Each row of a before or after table is a point. One or more steps were done to the points. Then noise was added and the rows were shuffled. The steps act on how far a point lies along the listed directions, d1 being the first. Write out the steps. A step turns or swaps two directions, mirrors them in a line or flattens them onto one, adds a multiple of one to another, or multiplies one. Angles are multiples of 10 degrees, from the lower direction toward the higher: turns from -170 to 170, lines from 10 to 170 but not 90. Use the fewest steps. Two steps may share a direction if one is a turn and the other turns, adds or multiplies; they go together, in the order done. Otherwise the lowest direction goes first.

Directions:
(1): [-24 -44]
(2): [ 44 -24]
Before, 10 rows:
[[ 33  -2]
 [ 85  11]
 [ -7  36]
 [-35 -24]
 [ 43  61]
 [ 28 -21]
 [ 26 -43]
 [ 32 -34]
 [-27 -18]
 [ -4 -27]]
After, 10 rows:
[[ 44  11]
 [  5 -43]
 [ 35  77]
 [-38  10]
 [  2 -32]
 [ 21 -17]
 [ 31  13]
 [ 52   2]
 [ 19  28]
 [-33  68]]
Steps: turn d1 and d2 by 60 degrees

Directions:
(1): [-14 -51  31]
(2): [-54  -3 -29]
(3): [ 25 -34 -44]
Before (13 x 3):
[[ 52   8 -42]
 [ 43 -25  69]
 [-18 -63 -38]
 [ 21 -16 -77]
 [ -2 -10  -3]
 [-11 -53   4]
 [ 31  24   6]
 [  4   8 -38]
 [  0  29  -3]
 [ 36  31  -6]
 [ 72 -79   3]
 [-47  -1  21]
 [ 49 -16  58]]
After:
[[ 51   3 -20]
 [ 45 -43  -7]
 [-11  -5  -2]
 [-39 -20  29]
 [-14  60 -35]
 [-11  18 -97]
 [ 34 -20  16]
 [ 18  30  -1]
 [ 43  30   1]
 [ 22   0  20]
 [-27 -59 -28]
 [-43 -29 -25]
 [-41  63 -46]]
Steps: swap d1 and d2; multiply d3 by 0.7

Directions:
(1): [ 30  -7 -56 -28]
(2): [-31  35 -39  35]
(3): [ 16 -47 -10  49]
(4): [-53 -39 -12 -22]
Before:
[[ 75 -30   3  92]
 [ 12 -15 -11  28]
 [-20 -46  17 -57]
 [ 33 -35  33 -54]
 [-14   1  33  47]
 [ 41  -4  46  37]
 [ -7  26  16 -25]
 [  3   3  47   9]
 [  6  -5 -19  46]
 [ 36 -86   3 -34]]
After (10 x 4):
[[ 12 -40  41 -50]
 [ 52   0  46 -33]
 [ -5 -12 -29  34]
 [-10  28  14 -26]
 [ -5 -12   0 -12]
 [-32 -53 -15  -7]
 [ -1  -9 -14  12]
 [  2 -18 -10  27]
 [-31 -89 -52  47]
 [ 56 -73  35 -14]]
Steps: flatten d1 and d3 onto the line at 80 degrees; mirror d2 and d4 in the line at 170 degrees

Directions:
(1): [ 38 -10  30 -56  27  34]
(2): [ 61 -14 -23  11  21 -49]
(3): [ 22  70  34  -3 -25 -19]
(4): [ 15  26 -68 -26 -23  28]
(5): [-26 -16  -2 -58 -25 -50]
Before, 14 rows:
[[ -9  13 -46 -50 -22  31]
 [ 16  26  -5 -35 -16  11]
 [-26 -43 -13   6  55  46]
 [ 71  20 -33 -26   0 -15]
 [-20  17  23  10 -25   9]
 [  7 -15 -23  -5 -21 -26]
 [ 86  81 -38  18  12  73]
 [ 13  22 -86  54   3  54]
 [  1  13   2 -29  -9  32]
 [ 43  22  34 -14   8  -6]
 [ 29  19  24  -3   2   4]
 [ -1 -37 -69 -17  -2  27]
 [  1  11 -22  -8  -3 -38]
 [ 68   2 -18  19  44   6]]
After:
[[  6   5 -45  47  27  95]
 [ 21 -17  26 -28  65  37]
 [ 23  34 -22  -5 -19  -6]
 [ 27 -24 -46 -32  12  52]
 [-16  20  26   2 -25   8]
 [ 26  19   4  27  -6 -43]
 [-23  -2 -36  -3  -3 -15]
 [ 29  30   1 -14 -10   9]
 [ 66  68 -42  94  14  36]
 [ 17  16   7  25  -6 -23]
 [ 40 -15 -26  54  41 -11]
 [ 24  35 -41 -39 -15  31]
 [ 39   5 -66  30  -7 -26]
 [ -6 -24 -29 -10 -20  -1]]
Steps: turn d1 and d2 by 50 degrees; turn d1 and d3 by 50 degrees; turn d4 and d5 by -20 degrees

Directions:
(1): [ 25  -8   7  67 -30 -12  61   6]
(2): [ -1 -48 -38  41  60  -4 -14 -25]
Before:
[[  6  -5 -10  10  12  -2  -4   9]
 [ 16  -7   6  20 -13   0  32  19]
 [ -6 -11  -7   1  13  -7  10   9]
 [ 11  -2  11  -2 -11  10  20  -1]
 [  7 -23  -3  20  25  -7  19   1]
 [ 10 -26 -25  35  14  -4  16  -4]
 [  1  -2  -3   8 -12  -2  10  21]
 [ -1   0  10  16  -1  -5   7 -13]
 [  1 -71 -61  67  95 -12 -24 -36]
 [  3   9  11  -8  -9 -13  -4   1]]
After:
[[  9  -4  -8  16 -15  -2  23   8]
 [ -1  10   7  -3 -29  -1  14  28]
 [ 12  12  21 -13 -27  11  24   4]
 [  7  -3  -8   9   9  -1  -4   9]
 [ -6  -8  -6   0  10  -8  10  11]
 [  2 -70 -60  66  94 -12 -23 -36]
 [  2   6  10  -8  -7 -14  -6   1]
 [  0  11  20   6 -16  -4  11  -9]
 [ 17  25  30  -7 -53   3  41  36]
 [  7  -8  10   6   5  -6  22   9]]
Steps: add -1.5 times d1 to d2

Directions:
(1): [ -4  63 -11  20  36 -44 -43 -12  38]
(2): [-29  30 -62 -59 -13   0  39 -19   9]
(3): [-24  42 -12  72 -30  38  26 -18 -17]
(4): [ -4 -49 -56  36   4 -56   0 -20 -30]
(5): [ -8  -8  11   0 -89 -31 -20  -1  40]
Before, 13 rows:
[[ 10 -17  25  -1 -12  -1   3  -1  -2]
 [ 22 -27  18  21  -7  24  -9   3 -19]
 [ 21 -27  52  19 -11  -4 -32  15  -2]
 [ 12  -1  20  21 -39  22   7   3  -7]
 [  1  20  10  16  -9   9 -13  10  -8]
 [ 20  -5  47  -8 -26   0 -26   8  46]
 [ -3 -39  -3 -95  -4 -19  10   6  12]
 [ 15 -21  41   9  -7 -18 -37   7  15]
 [ 21  17  16   8  31   4 -17  17  -9]
 [ -2 -19   1  49  -2  12 -13  -7 -40]
 [-13 -22   8 -10 -21   4  -3  12   1]
 [ 10 -10  24  33   4  11  -9  -2 -24]
 [ -6 -23  12  11 -21 -13 -12   7 -11]]
After (13 x 9):
[[-15  41  17  -2 -21  46  -1  -2  -1]
 [-11   9 -12 -55 -18  -6   6  -8  23]
 [ 10  28 -10 -27  29   7   2  11  -6]
 [ -2  -4  -1 -18 -16   3  20 -10  -3]
 [ -7 -10 -46 -43 -16 -24  18 -21  22]
 [-17   2   7 -18 -32   4   1   4   2]
 [ -7  28 -19  -2  -4  -1  -1   2  -9]
 [-18 -20  -6  -9 -23   4   6   8  -5]
 [-10  34   3 -18  -9  28  14  -8  -3]
 [  2  14  -8 -21 -20  42  17  -6  -6]
 [ -5  17 -24   7 -34  11  25 -12 -10]
 [-13  18 -16 -61 -24  12  21  -5   8]
 [ 14 -92  16 -29  -1 -25  -2  10 -21]]
Steps: turn d1 and d3 by -20 degrees; turn d4 and d5 by 30 degrees; turn d2 and d4 by 140 degrees

Directions:
(1): [ 79  -6  21  50  37 -28  41  -1   6   6 -25]
(2): [ 46  37 -54 -58 -19  -4  27 -28  13 -42  -6]
Before (13 x 11):
[[-72 -13 -32 -22  -6  13 -20   7  -1  -6   7]
 [ 45   2  27  54  38 -34  20   7  -2  17 -26]
 [-48   7 -22 -29 -20  13 -21  -8 -24 -25  29]
 [ 69  12 -40  -5  12   6  45 -16  21 -35  -9]
 [-22  34 -37 -58 -25  16   5  -8   3 -42   8]
 [ 15   1  -8   3  -2  -4  19  -7  17 -14   9]
 [ -1   5  10   6  -8  -3  15  19  10  -8  -1]
 [ 62 -20  22  39  45 -10  10  14  -8  14 -26]
 [  5  16 -47 -95 -47   0 -19 -43   4 -38  29]
 [ 56  -6  58  62  45   0  17  13  16  10 -23]
 [-42  34 -33 -58 -25  11 -15   6  -3  -7  14]
 [-84 -20  12   9  -7  17 -43  10 -10  16  28]
 [-25  12  -9 -19 -22   5 -27  17 -22  13  16]]
After, 13 rows:
[[ -9  40 -48 -65 -29  -3  -8 -19   5 -26  -2]
 [ 33   5  17  25  13 -22  -2  16 -22  25  -2]
 [ -4   4   2  -2 -17   4  16  15  16 -12   4]
 [-72 -17 -18 -15 -15  47 -30   5   0  -4  34]
 [ 14 -21  29  59  30 -17   3   4 -28  11  10]
 [  8  17 -53 -71  -8  25 -21  -8  -6 -24  -6]
 [-42 -25  48  46  25   8 -11  31 -16  22  -1]
 [-12  -8  45  53  32 -14  -2  37 -10  39  -5]
 [ 69  -2   5  49  40 -27  41 -13   5   1 -16]
 [ 13 -30   7  52  47 -16  24  10  -5   9 -25]
 [-41 -59  70  46  12  -4 -47   6 -20  42  22]
 [-23  -5  -9   3  -8   5  -3   4   6  -6  26]
 [ 14  47 -29 -74 -25  29   2 -20  23 -49   6]]
Steps: turn d1 and d2 by 140 degrees
